Rows are points. To make a cloud, some directions were put in groups of two or more. Within a group, all points are equally far from the middle, so they leave a hole (a ring in 2 directions, a hollow ball in 3). The other directions are filled evenly. Then the cloud was stretched, turned, moved and blurred a little. Count the holes, and give their numbers of directions, smallest first.

Cloud (20 x 3):
[[-14 -20 -25]
 [ -7  31  30]
 [-19 -12 -31]
 [ 17  -8  37]
 [ 22   3  34]
 [ 17   0  40]
 [ -1  39   2]
 [ 32  40  -5]
 [-37 -15 -14]
 [  2   7  54]
 [ 18 -19  20]
 [ -1  33  22]
 [ 10  28  27]
 [ 20 -22   3]
 [-20  33 -11]
 [ 15 -25 -11]
 [-60  -6   5]
 [ 45  -3   2]
 [-26  26 -16]
 [-27 -31   1]]
Holes: 1 (2)

Cloud, 32 rows:
[[ -1 -50 -20   0]
 [ 15 -21  49 -19]
 [ 11   6  -8  33]
 [-38  15  37  23]
 [  3  -1  30 -33]
 [ -4  60  22   0]
 [-32 -13  28  31]
 [ 20 -55   5   0]
 [  1  39  38  15]
 [ -8  41  48 -12]
 [ -3 -12 -45   4]
 [-32 -39  -3  27]
 [-24 -18 -15 -14]
 [ 17 -26 -30  23]
 [-26   1  53  17]
 [-26  21 -35   8]
 [-17  52  29   9]
 [  5 -20 -20 -21]
 [ 38 -15  19 -26]
 [-41  21  -3  28]
 [-14  30 -21  28]
 [ 17 -29  34 -24]
 [ 24  -2  52 -18]
 [  9 -19  56   4]
 [-31  12  16 -22]
 [ -1 -45  26 -17]
 [-51  25  22   7]
 [ -8   4 -46  14]
 [ 14 -50 -20   7]
 [  4  -1 -11 -28]
 [ 13  57   1   7]
 [ 40  23 -23 -13]]
Holes: 1 (4)
